Each row of a before or after table is a point. One or more steps were done to the points. Then noise was added and the rows were shuffled. The steps act on columns, c1 being the first. What was done? A step turns or swaps two columns, mirrors them in a line or flattens them onto one, adds a multiple of one to another, or multiplies or shifts one. Angles are multiples of 10 degrees, from the lower column toward the higher: turns from -170 to 170, lines from 10 to 170 but not 90. Use the fewest steps. Two steps may share a column if one is a turn and the other turns, adds or multiplies; they go together, in the order done. Otherwise the lowest column goes first.
In the rows, zero is written as 128.

Before (13 x 3)
[[167 153 196]
 [163 170 166]
 [109 120 186]
 [113 113 148]
 [165 143 186]
 [ 97 121  75]
 [ 64  94  77]
 [163 123 183]
 [ 58 101  93]
 [149  96 150]
 [ 90  72 185]
 [ 99  84  69]
 [ 94  90  88]]
After (13 x 3)
[[165 116  57]
 [ 61 154 184]
 [ 97 158 177]
 [108 141 107]
 [ 90 194  84]
 [169  93  82]
 [167 145  72]
 [150 163 113]
 [159 124  67]
 [ 57 148 163]
 [102 147  71]
 [ 98 160 198]
 [100 126 184]]
Steps: turn c2 and c3 by -170 degrees

Before (8 x 6)
[[133 136 130 101 100  78]
 [146  96  43 186 145 105]
 [ 92 142 183 144 139 142]
 [ 90 119 132 153  99  81]
 [110  89  97 145  91 178]
 [108 161  66 121 148 156]
 [196  87 143 129  78  45]
 [ 86 217  79 184  48 124]]
After (8 x 6)
[[179  87 143 174  78  45]
 [ 89 141 182 117 140 142]
 [117 161  66 111 148 156]
 [ 83 119 131 123 100  81]
 [ 60 218  80 145  48 123]
 [102  89  98 129  91 179]
 [104  96  42 184 146 105]
 [151 137 129 109 100  78]]
Steps: turn c1 and c4 by 40 degrees

Before (8 x 9)
[[152 147 109 142 162 163  58 119 173]
 [181 161 136  80  45 124 149 157  90]
 [171 191 141 136 192 155  59  97 117]
 [202  95 147  80  84 142 136 147  87]
 [166 127 115 166 198 126  91 157 146]
 [160  68 142 142 156  33  99  82 197]
 [176 123 132 163 156 145 136 101 134]
 [186 132 134  93 150 130 143 132 152]]
After (8 x 9)
[[202 218 145 190  84 136 144 147  86]
 [169 154 145  76 193  62 150 102 115]
 [179 178 135 155 155 143 133 133 149]
 [158 227 147 167 155  95  30  78 194]
 [169 215 115 105 199  94 124 158 149]
 [177 150 131 133  43 143 123 156  90]
 [154 158 107 110 163  57 163 116 175]
 [175 230 127 112 154 141 147  98 128]]
Steps: turn c2 and c4 by -130 degrees; add 1.5 times c1 to c2; swap c6 and c7

Before (13 x 11)
[[ 80 134 132 127 121 150 142 141 123 100 115]
 [110 115 125 109 137 143 138 135 122 135 135]
 [125 131 132 125 113 137 105 150 102 125 160]
 [134 130 115 116 131 102 149 135 124 152 130]
 [ 84 150 120  70 117 137 106 119 110 120 141]
 [127 120 126 139 149 159  90  83 121 104 139]
 [116 135 108 111 109 124 109 111 141 140 130]
 [105 112 133 110 133 119 122 114 139 126 136]
 [111 118 123 131  90 129 136 116  91 105 130]
 [ 83 111 112 126 100 112 131 157 106 105  72]
 [131 134 149 104 119 161 113 149 104  87 142]
 [111 126 113 130 136 106 122 139 126 110 140]
 [107 140 148 130 126 120 123 124 110 125 143]]
After (13 x 11)
[[136 130 149 105 126 145 127 148 104  84 143]
 [ 71 109 133 111 134 105 124 113 138 124 136]
 [143 130 115 116 125  95 139 137 123 157 131]
 [ 15 129 112 128 101 110 130 157 106 105  73]
 [ 98 135 109 110 116 112 101 110 142 132 131]
 [ 86 117 123 130  89 130 132 116  92 105 131]
 [120 122 133 125 123 133 104 151 102 116 159]
 [ 75 136 148 132 127 122 122 123 109 124 143]
 [ 18 147 120  71 125  97 108 119 110 112 141]
 [ 88 122 113 130 139 107 131 138 126 111 139]
 [  7 138 132 126 118 150 146 141 123 105 116]
 [125 118 126 140 161 166 110  84 122  95 139]
 [ 83 112 126 108 134 131 138 134 122 140 135]]
Steps: multiply c1 by 2.5; add -0.3 times c11 to c2; add 0.7 times c4 to c6; turn c5 and c7 by 20 degrees; turn c7 and c10 by 20 degrees

Before (11 x 14)
[[ 93 126 167 164 103 110 130 100 184 112 138 249 122 126]
 [108 146 171 139 139 142 189 139 115 104 140 144 104 120]
 [ 98 171 125  66 143 109 104 104  94 106 112 134 135 146]
 [100 104 174 163 162 121 134 174  98  90 122 102 135 143]
 [197 158 105 161 157 116 133 154  86 103 132 100 123 148]
 [ 97 125 136 164 128  79 115 110  91 130 134 115  90 105]
 [114 127  95 155 154 106 158 105  95 130 127 106 166 170]
 [104 161 126 110 153 148 120 194  88 135 129 100 165 135]
 [103 136 166 163 156 102 113 100 116 125 137 101 164 113]
 [144 117 125 118 149 130 162 118 217 134 102 132  84 130]
 [109 123 165  88 108  88 143 107 122 130 119 226 146 106]]
After (11 x 14)
[[198 137 102 161 155 117 131 146  85 124 141 103 118 150]
 [108 127 171 140 143 144 192 143 116 125 136 143  79 121]
 [113 107  97 154 155 101 157 113  92 152 115 104 202 167]
 [ 94 109 166 164 105 111 132 118 185 131 117 254 117 126]
 [103 117 167 161 152 100 113 111 118 144 115 101 198 115]
 [141  98 127 118 147 131 160 107 216 152 113 134  39 131]
 [ 95 104 136 164 126  81 116 121  94 153 122 117  51 104]
 [ 98 154 126  68 140 106 108 105  96 128 110 132 144 146]
 [108 103 170  86 106  88 140 117 123 151 116 227 162 106]
 [100  83 178 162 162 120 135 152 100 107 153 105 141 143]
 [108 143 124 113 151 151 116 166  91 155 163  98 198 131]]
Steps: shift c2 by -20; flatten c8 and c11 onto the line at 40 degrees; shift c10 by 20; multiply c13 by 2

Before (13 x 18)
[[105 105 135 138 120 113 131 118  97 135  99 144 164 138 144 100 127 151]
 [132  95 132 112 145 140 115 130 112 132 129 107 133 118 142 123 126 131]
 [122 112 102 122 139 131 139 135 112 121 149 110 119 103 129 108 125 124]
 [110 119 136 145 113 136 148 106 109 122  97 154 156 121 144 138 120 140]
 [143 128 131 142 102 115 152 137 119 137  93  85 142 120 121 153 127 127]
 [129 109 123 117 138 129 126 141 149 117 145 100 125 118 139 102 127 146]
 [141 117 127 144 102 113 123 103  98 142 119 149 158 122 155 122 117 147]
 [121 130 122 122 106 113 133 135 140 154 105  83 121 118 105 154 110 132]
 [135  88 118 123 134 122 129 144 130 133 137 126 104 124 135 108 135 138]
 [130 111 103 107 132 140 130 141 116 126 155 118 119 120 131 115 147 161]
 [116  99 129 131 111 131 151 116 109 153 112 137 161 124 165 115 122 142]
 [131 123 138 139 136 117 142 122 110 155 106 139 152 113 143 122 122 152]
 [144 140 124 109 106 114 155 115 124 136  84  92 125 120 118 145 114 127]]
After (13 x 18)
[[126 101 111 145 113 138 147 102 110 126  97 150 158 138 144 139 120 115]
 [122  76 146 107 133 136 129 143 119 126 154 118 119 139 132 116 146  90]
 [103  80 141 123 139 154 139 139 113 123 149 112 120 133 129 108 127 123]
 [130  71 132 118 136 139 125 146 151 116 146 102 127 127 140 102 127 111]
 [127  10 138 119 134 132 127 145 131 133 136 129 104 124 133 104 136 118]
 [128  59 103 138 121 115 134 115  96 135 101 142 167 114 148  99 127 104]
 [140 130 139 140 104 138 152 144 118 137  95  86 143 118 122 156 129 134]
 [128  42 118 134 110 132 151 116 108 151 113 136 159 129 163 117 122 113]
 [120 135 127 122 105 137 132 144 140 156 105  87 123 114 103 153 111 121]
 [149 115 123 138 136 144 142 118 112 156 105 139 152 115 142 122 123 110]
 [140  95 137 144 104 133 122  99  96 144 118 142 157 114 156 120 119 111]
 [137  31 127 111 143 136 113 134 113 132 128 107 132 138 143 122 125 126]
 [135 163 142 109 107 137 155 121 123 134  82  90 126 114 120 148 116 131]]
Steps: turn c1 and c3 by 130 degrees; turn c1 and c18 by -160 degrees; multiply c2 by 3; turn c6 and c14 by 90 degrees; turn c8 and c12 by 10 degrees

Before (10 x 24)
[[146 188 201 197 212  80 184 130 109 162 171 105 185 221 103 150  61 137
  152  95  91 127 187  61]
 [164 137 103 134 176 163  85 102 148 175 169 176  88 110  77  70 140 101
   62 102 204 157 136 132]
 [ 49 188 164  97 118 121  85 100 117 137 151 120 195 166 203 139 192  95
  145 175 184 106  94  87]
 [134 106 162 132 120 196 179 115 226  93 176 102 108 186 146 162 126 188
   71 155 125 201  84  88]
 [ 39  99  67  78 110 203 140 108 128 163 170  81 150 167 152 120 109 161
   95  75 197  83 177 160]
 [101 145 185 159 138 118  86 139 141 184 147  96 128  97  90  70 164 155
   94 146  80 115 159 174]
 [119  92 114 113 119 105 176 150 152  92  99 210 142 131 135 152 109 163
  133  96 199  88  68 160]
 [140  60  68 142 163 108 186 152 145 123  76 139  97  89 110  68  73 113
   99  94 184 137 150 130]
 [ 79 164 188 149 166 121  88 145 131 197 108 147 130 120 188 107 138 183
  150 157 104 113 170 110]
 [161  97 116 180 121 208 148 110 128 181 111 195  88 182 134 181 161 192
  145 157 129 172 176 139]]
After (10 x 24)
[[165 106  90 133 128 163  86 108 144 177  44 178  89 129 129  69 139  99
   62 102  96 158 136 131]
 [163  97 111 182 144 207 147 152 131 182 140 193  92 174 188 179 157 192
  146 155 119 169 178 134]
 [136 105 184 131 143 198 180 144 223  94  94 102 107 183 196 163 128 189
   72 152 161 205  82  87]
 [118 135 104 107 124 105 178 167 155  92  99 214 142 126 186 152 112 160
  134  95  54  88  68 159]
 [ 78 159 230 147 128 121  86  96 135 198 158 144 130 133 237 107 139 183
  153 157 134 110 168 109]
 [140 129  36 139 118 111 185 202 150 124 131 141  98 109 158  66  74 114
  100  91  57 138 153 128]
 [ 38  99  28  80 139 201 141 149 126 161  50  82 149 158 203 126 111 162
   94  73 100  83 175 161]
 [148 149 249 197 164  82 183  78 108 159 119 105 182 235 154 150  61 136
  148  97 184 127 187  62]
 [ 98 148 219 156 119 114  82 115 138 182 146  98 127 106 140  68 161 157
   91 148 177 117 158 173]
 [ 50 119 183  98 135 122  84  65 120 135  76 120 195 155 252 141 189  92
  143 170 102 108  94  90]]
Steps: turn c2 and c8 by -70 degrees; multiply c3 by 1.6; flatten c5 and c14 onto the line at 70 degrees; turn c11 and c21 by 140 degrees; shift c15 by 50

Before (11 x 48)
[[113 123  68 127 150 168 128 126 128 150 140 137 155 101 111 123 115 128
  111 115 131 114 150 100 141  85 116 161 148 129 110 141  96 127 119 121
   99 124 118 162 140 131  99 102 118 132 125 141]
 [157 113 112 159 160 120 145 154 114 146 147 140 131 119 127 118 117  74
  126 114 111 140 110 121  85 139  98 117 141 140 141 149 126 118 139 117
   71 122  95  82 112  92 100 104 153 144 119 137]
 [122 119  90 120 165 153 141 151 127 125 122 129 150 105 128 127 126 145
   92 119 115 119 119 105  86 117  70 137 140 132 135 146 127 128  65 121
  148 181 129 151 162 137  97 107 122 136 119 127]
 [115 109 151 127 162 167 143 138 134 145 154 127 138 166 169 124 114 137
  123 113 120 115 116 110  90 138 132 115 149 127 124  58 135 127 128 170
  126 118  61  46 147 135  95 116 131 172 102 130]
 [125 124 147 126 145 155 128 139 130 133 125 125 125 105 117 113 199 148
  128 116 127 111 111 178 104 116 118 166 117 129 111 148 138 118 134 124
  155 122 132 164 116 128 118 102 128 122 119 133]
 [115 113 148 132 158 138 132 131 121 126 123 107 121 113 125 125 146 129
  129 139 119 117 111 107  91 134 133 141 161 155 104 142 134 115 136 175
  122 125 105 130 114 115 120 146 143 119 103 143]
 [119 105 147 121 167 137 134 129  85 111 152 106 129 102 128 126 135 141
  110 130 156 146 160 154 184 108 125 124 134 124 140 141  98 113 136 146
  140 232 123 129 143 142 102 233 112 120 124 129]
 [110 103 136 142 155  44 129 139 110 130 122 139 125 114 127 112 115 144
  127 111 132 117 128 104  82  84 103 126 134 124 108  52 123 125  66 134
  135 119  98 176 147  77  95 123 127 138 112 145]
 [168 104  97 129 126 150 134 130 136 120 153 119 163 135 113 121 122 145
  123 140 152 125 186 223 101 125 120 120 151 133 127 136 133 116 142 175
  144 136 128 176 114 133 115  99 124 124 123 143]
 [114 123 136 127 122 163 127 116 133 154 140 135 131 128 124  91 146 133
   91 119 120 144 108 157 107 134 138 183 140 150 116 140 138 119  91 118
   77 126 119 160 113 146 101 117 120 117 112 130]
 [135 114 128 130 171 167 132 118 113 138 131 131 121  98 119 126 151  94
  123 131 109 112 151 100 109 139 112 121 104 139 144 146 128 124 131 127
  139 138 116 167 131 145 173 130 129 139 112 144]]
After (11 x 48)
[[118 123 148 124 145 155 127 138 130 133 126 125 125 105 116 112 198 149
  118 117 126 122 113 179 102 115 117 169 122 129 124 147 140 117 134 124
  154 123 132 143  59 145 117 103 129 161 119 135]
 [215 127 110 158 160 119 145 154 111 146 145 142 130 118 127 119 117  75
  133 115 111 134 111 120  86 139  96 118 138 140 165 152 120 118 136 116
   70 123  94  92  52 121  98 104 153  93 118 138]
 [ 73 115 136 143 154  43 129 139 111 132 122 139 124 113 129 114 117 144
  121 111 131 122 129 103  82  82 103 126 130 124 175  53 120 125  66 133
  135 119  98 120  87 155  94 123 125 181 111 145]
 [ 81 126  69 127 151 168 129 126 127 149 142 138 156  99 110 124 117 127
  111 116 131 115 151  99 140  84 115 161 130 129 122 140  90 127 120 120
  100 127 119 134  79 147 101 104 120 161 124 143]
 [149 125 129 129 169 168 134 119 112 138 127 132 121  98 120 125 152  93
  117 131 110 120 151 100 108 139 112 121 105 141 114 145 140 123 131 126
  139 138 115 125  71 110 174 129 129 170 113 144]
 [ 90 143 153 127 161 167 141 139 134 143 153 128 138 167 169 123 113 139
  120 113 121 120 116 109  90 139 131 117 151 127 119  58 122 126 127 170
  127 119  61  56  87 131  96 116 131  67 104 128]
 [109 127  90 121 165 153 143 149 127 125 123 129 149 104 128 128 128 145
  103 119 116 106 119 106  86 118  70 137 137 131 122 145 120 128  66 121
  148 180 129 126 103 120  95 107 121 154 119 127]
 [246 108  98 128 126 151 133 130 135 121 152 120 163 134 112 120 122 144
  121 140 152 125 186 224 100 126 120 121 151 133 123 136 121 116 142 176
  144 137 130 132  54 128 115  99 123 177 124 142]
 [100 104 146 120 167 137 135 129  85 111 151 106 128 104 125 125 134 139
  128 130 156 127 159 153 186 105 125 124 118 124 115 141  98 113 136 146
  138 230 123 120  83 114 102 231 112 133 123 130]
 [ 89 110 148 131 158 140 132 131 121 127 124 106 122 114 123 125 148 131
  123 139 120 122 110 107  91 135 134 142 159 155 138 141 117 114 135 174
  124 125 106 127  52 154 120 145 142 131 104 144]
 [ 87 118 137 125 122 163 127 115 132 153 140 134 132 128 128  91 149 134
  114 119 122 117 109 157 108 136 139 185 143 149 108 138 130 118  92 118
   78 128 120 146  55 136 100 117 121 156 111 129]]
Steps: multiply c1 by 3; turn c2 and c46 by -40 degrees; turn c40 and c46 by 70 degrees; flatten c19 and c22 onto the line at 40 degrees; turn c29 and c33 by -30 degrees; mirror c31 and c42 in the line at 140 degrees; shift c41 by -60

Before (9 x 64)
[[116 101 134 149 171 121 123 196 124 111 151 171 134 145 146  59 178 165
  111 149 103 138 110 141 142 149 145  97 124 106 106 170 108  77 130  57
  136 139 101  77 161 168 129 200  81 130  55 115 171 178 142 173 151  88
  158  79 144 135 152 144 169 114  72 118]
 [ 98  77 159 136 183  98 131 151 159  88 118 142 171 133 121  65 164 127
   97 123 107 140 114 106 169 130 114  72 103 138 137 166 157 120 135  77
  163 112 124  53 159 181 116 150  93 116  71 106 150 203 143 154 200  67
  124  91 151 130 143 164  95  83 117 135]
 [ 93 136  76  79 136  34 128 149 133 160 105 124  72 136 145 154 110 135
   99 174 165  41 103 115 145  41 159 134 112 120 148 122 204 149 145 162
  121  59  91 220 175 134 134 124 132 146 149 106  99 126 157  81 109 111
  199  91 102 171 187 114 116 167 170 149]
 [118 132 141 111 180 139 119 164 127 126  97 137 149 164 147 103 148 128
  141 120  76 164  85 109 131 108 141 102 100  99 123 155 143 144 163  66
  144 121 120  71 129 161 141 188  98 119  68 102 135 184 141 184 168 107
  153 139 149 102 147 126 125  94  97 130]
 [ 75 125  74 152 156 239 121  97 111 174 122 147 132 101 124 118  78 122
  134  86  99 150 163 177 124  80  61 154 125 118 113 140 107 141 153 135
   97 112 125 101 128  70  65 116 133 133 191 153 131  86  94 202 157 149
   90 156 182 107 130 110  98 188 106 115]
 [103 106 122 163 128 249 108 134 122 163 126  96 161  79 162 107  77 120
  136 129 104 171 162 159  63  88  74 177  89 139  77 130 117 141 143 136
   82 132 144  67 140 122  45 103 144 153 166 140 114  93  69 175 137 147
   91 136 137 128 128 151 123 145  77  89]
 [ 89 120  80 173 151 210  91 122 115 165 116  82 152 108 141  86 106 132
  144 117 162 157 142 171  99  86  81 164 107 120  97 102 113  91 179 132
   90 113 161  89 158 111  76 127 161 107 187 112 109  93 103 179 102 114
   72 151 171  92 137 123  84 189  79  95]
 [129 157  98  66 130 112 145 148 144 150  94 144  63 143 149 150 146 141
   92 189 153  52 134 122  98  99 164 171 119 143 161 102 188 126 141 154
  132  60 101 208 130  93 139 114 118 152 177 132 116 145 180  62  86 170
  146  92 103 131 148 118  95 151 148 169]
 [122 128 108 106 109  83 105 159  93 153  95 155  77 138 161 136  99 165
   95 170 157  43 148 111 141  61 156 179 100 137 156 102 183 160 133 158
  130  75 103 219 155 105 122 113 143 153 175 113  95 140 166 130 105 162
  130 139 100 172 164 133  60 181 103 160]]
After (9 x 64)
[[129 124 165  64 130 113 145 146 145 129  94 145  60 145 149 150 146 141
   91 188 154  53 136 124  96  99 164 170 118 143 162 102 190 124 140 155
  131  60 100 208 129  92 140 113 118 151 176 132 116 146 180  62  85 172
   95  93 101 131 147 118  96 151 146 112]
 [ 75 163 176 154 154 239 118  97 111 127 120 148 130 103 124 119  80 123
  135  88 100 148 163  88 124  79  60 154 128 117 113 140 108 140 152 135
   97 114 127 101 129  71  64 115 133 131 193 155 131  88  94 202 156 150
  159 156 183 105 131 110  97 189 107 154]
 [ 90 178 167 173 153 209  94 121 114 128 115  81 151 107 139  85 105 133
  143 116 163 156 143  97  99  85  80 167 107 118  96 102 112  94 180 134
   89 112 162  91 158 110  74 126 160 106 188 113 108  94 103 180 101 117
  167 149 170  92 136 123  85 190  79 168]
 [117  90 121 151 170 122 123 196 125 127 150 172 136 144 146  57 176 165
  111 148 102 136 110 118 141 149 146  99 126 109 108 169 107  78 129  57
  135 138 102  78 159 168 128 201  83 131  55 117 171 177 141 172 151  88
  148  79 143 137 152 144 168 115  73 132]
 [ 92  64 183  78 137  34 126 150 133 126 104 126  71 136 147 156 108 134
   99 173 164  40 105 127 143  42 159 136 112 121 149 122 205 150 145 162
  120  59  90 218 176 133 135 123 131 145 150 107  99 127 156  80 109 112
   95  93 101 173 188 112 118 166 170 131]
 [121 126 154 105 110  83 105 160  95 128  94 157  77 139 162 136  98 165
   94 169 158  44 148 144 142  61 156 179  99 139 156 104 183 160 134 159
  129  76 103 217 156 105 121 113 144 151 173 114  94 139 166 131 104 163
  122 140 101 170 164 134  57 181 103 114]
 [104 156 124 164 128 249 110 134 122 129 125  96 162  82 161 107  79 120
  135 131 105 171 162 112  64  88  73 178  90 140  79 129 117 141 143 137
   85 132 144  67 139 121  45 104 145 154 165 141 114  93  70 175 136 149
  171 137 135 128 128 153 122 143  79 156]
 [118 104 115 113 180 139 118 165 129 127  96 135 151 163 148 104 148 130
  141 119  76 166  87 141 129 107 142 101 101 100 125 154 140 144 163  65
  146 121 120  73 131 161 141 189  97 119  68 102 136 182 142 182 168 106
  111 138 150 103 146 126 125  95  95 123]
 [ 97 114  98 138 183  97 129 152 160 129 119 142 171 134 122  65 164 127
   97 124 108 142 114 166 169 126 113  72 104 140 137 166 157 120 136  78
  164 111 125  54 158 182 117 151  91 116  72 106 150 202 144 150 203  67
  168  87 154 132 145 165  95  85 117 114]]
Steps: turn c2 and c55 by 70 degrees; turn c24 and c55 by 160 degrees; multiply c64 by 0.7; turn c3 and c64 by -160 degrees; multiply c10 by 0

Before (11 x 64)
[[192 111  98  77 136 124 122 142 134  99 150 160  68 106 132 166 105 180
  158  89 191 171 168 206 113 124 103 166 143 102 133  70 113 108  76  54
   78 173 147 171 141 161 174 177 141  91 154  58 157  96 106 107 223 138
  112 164 162 122  58 153  78 102  77 113]
 [ 97 110  83 162 111 114 146  97 133 157 161 151  48 200  76 163 103  98
  111  93 172 115 175 168 117 178 100 101 166 111 150 111 137 157 108 108
  187 120 135 179 179 131  67 111  77 125 113 124 120  97 157 105 126 114
  158 127  73 160 144 139 118 162 153 168]
 [ 97 101 125 188 162 111 146 117 134 135  59 181 153 131 170  64 187 125
  125 135  89  68  65 124 180 146 189 104  62 148 129 178 162  89 172 190
  176  51 210  94  74 168  83  96 184  53 113 214  91 157 108  61 141  65
   93  94  97 165 109 161 137 114 195  49]
 [187 126  86 136  74 136 130 149 122  49 128 175 112 129 121 195 144 138
  153 100 178 126 162 195  94 145 125 125 140  96 137  83 117  76 102 109
  102 121 106 152 177 125 158 157 131  92 110  96 157  58 114 135 154 168
  133 181 116 169  41 190  75 155  39 170]
 [237 148  51  70 156 169 126 228 102  60 136 135  92  94 160 178 145 167
  138 126 185 174 180 129  65 102  96 123 100 156 127  55 131  85  99  87
   85 113 162 160 126 134 174 168 137  60 124 126 122 103  77 126 201 125
  120 166 107 103  84 139 143 102  66 131]
 [183 152  76  96 152 138  89 145 216  95  82  51 117 118 204 164 125 139
   57 205  91  86 102 154 153  99 166 184  98 201  63  95 210 213 148 146
   71 110 225 100  90 202 206  89 154  68 190 164 105 165 122 104 110  47
   89 151  95  72 132 165 193  68  93 117]
 [171  78 155 128  98 126 146 149 142 111  66 147 157 213 124 132 182  87
  140  99 138  50  85  77 228 155 193  51  78  87 210 175  87 120 191 198
   35  44 118  97  58  91 119 115  84 110 105 139 118  97 157  57 165 149
  158  50  48 181  84 103 114 131 152  55]
 [105  84  96 121  91 144 188  96 136 137 130 189  17 183  96 145 134 142
  113 100 183 101 145 155  97 150 114  96 135  96 150  80 120 101  74 108
  124 155 132 148 172 107 128  82 159 154  70 148  80  91 170 140 130 116
  158 177 109 167 163  77  65 125 121 161]
 [160  72  73 126  88 121 229  78 176 177 161 173  62 149  81 133  95 102
  116 110 166  91 109 134  73 173  94  68 167 122 145 113 120 153  72  99
  124 152  94 205 187 114 112  99  83 207  91 120  72  70 155 130  96 104
  142 174 107 222 120 133 134 130 157 150]
 [142  82  94 142  71 160 171  93 153 139 136 165  64 173 153  97 118 132
  132 125 172 101 190 137 125 189 143  88 135 104 173  53 114 102  54 102
  150 162 127 226 149 129  94 123 112 109  60  96 129  61 105 144 121 140
  171 153  80 167 127 150  94 155 132 129]
 [115 167 132 151 179 126  90 110 226 135  89 142 147 109 146  78 193 172
   27 200 117 112  81 144 139 144 139 171  33 212 104 123 175 191 132 187
  113  96 228  63 103 176 114  26 123  46 206 194  66 169  69 103  88  67
   63 110 117 135 159 159 163  55 160  96]]
After (11 x 64)
[[172  81 156 129  99 126 147 151 141 113  63 147 157 217 126 128 184  85
  138  98 136  49  86  75 223 151 189  55  80  88 211 172  84 122 194 198
   34  39 115 101 136  94 120 115  87  69 106 138 117  99 136  57 166 146
  188  54  49 131  87 101 115 131 151 116]
 [179 155  75  96 153 137  87 144 217  97  80  53 114 120 197 169 124 139
   56 203  89  87 102 155 154  96 170 183  93 201  63  91 209 211 148 149
   67 110 223  99 115 202 205  90 155  29 194 150 105 164 128 104 112  47
   61 149  91 130 132 167 197  67  91 144]
 [142  82  95 140  70 157 172  92 157 139 139 168  67 174 152 101 117 128
  134 127 171 107 186 137 124 185 142  87 134 104 171  52 113 103  52 101
  152 163 128 226 139 129  96 122 111  74  58 105 127  65 119 142 126 143
  185 156  80 112 130 151  94 154 130 117]
 [108  84  94 117  89 147 187  97 136 135 126 189  19 184  95 145 133 143
  112 104 185 104 147 152  95 151 115  98 136 100 149  80 123 100  71 108
  125 157 132 148 130 108 127  85 159 116  74 142  81  88 146 137 133 115
  179 180 110 122 166  78  66 130 122 129]
 [237 148  49  67 155 173 127 231 103  59 135 138  89  90 160 175 143 166
  135 127 181 173 181 129  64 102  94 126 101 158 128  57 135  85  93  88
   83 114 163 162 127 133 170 170 136  18 125 127 123 104 107 123 197 128
  105 165 107 124  85 140 139 103  64 134]
 [161  79  74 126  90 121 229  74 172 180 159 175  57 147  82 133  93 103
  114 111 170  91 112 131  70 173  95  70 168 121 145 115 119 147  77  96
  122 153  93 206 141 113 113  97  83 168  91 126  74  73 142 132  96 105
  212 176 105 162 119 135 137 131 157 111]
 [114 166 133 150 177 119  92 109 226 135  91 145 147 108 145  81 192 171
   28 200 116 111  83 148 138 143 139 172  36 209 104 121 176 189 135 185
  116  92 226  62 136 171 115  27 125  10 208 173  65 167 100  99  88  64
  102 108 117 188 157 156 161  57 162 116]
 [ 95 109  84 163 114 115 142  97 136 157 163 151  47 201  77 166 108 104
  111  92 171 114 178 171 115 175  98  97 167 113 148 107 138 154 110 106
  190 119 135 180 130 127  70 113  73  86 113 127 120  98 141 107 125 114
  168 128  73 119 148 138 116 161 156 125]
 [ 96 103 124 188 160 112 143 115 135 138  58 178 150 126 170  66 185 123
  127 134  92  64  64 124 178 145 188 101  66 149 127 177 156  92 171 194
  181  50 210  95 147 167  84  96 184  13 113 190  87 159 119  62 141  66
  141  96  96 175 109 161 136 114 194 110]
 [190 112  96  78 137 127 122 142 131 102 148 159  67 105 133 166 103 177
  160  91 192 167 166 205 118 122 106 166 142 102 128  71 112 110  78  55
   76 176 147 173 139 164 168 175 143  48 154  77 157  94 122 106 220 138
  114 164 158 137  60 152  80 105  80 115]
 [183 126  84 137  74 140 130 145 123  50 130 173 112 130 118 196 145 137
  153 102 177 125 162 193  95 149 124 121 139  94 141  85 118  72 103 111
  104 120 107 151 130 127 158 159 129  54 112 110 155  55 119 136 153 170
  166 180 119 145  41 190  73 155  38 129]]
Steps: flatten c41 and c64 onto the line at 130 degrees; shift c46 by -40; multiply c48 by 0.7; multiply c51 by 0.4; turn c55 and c58 by -60 degrees
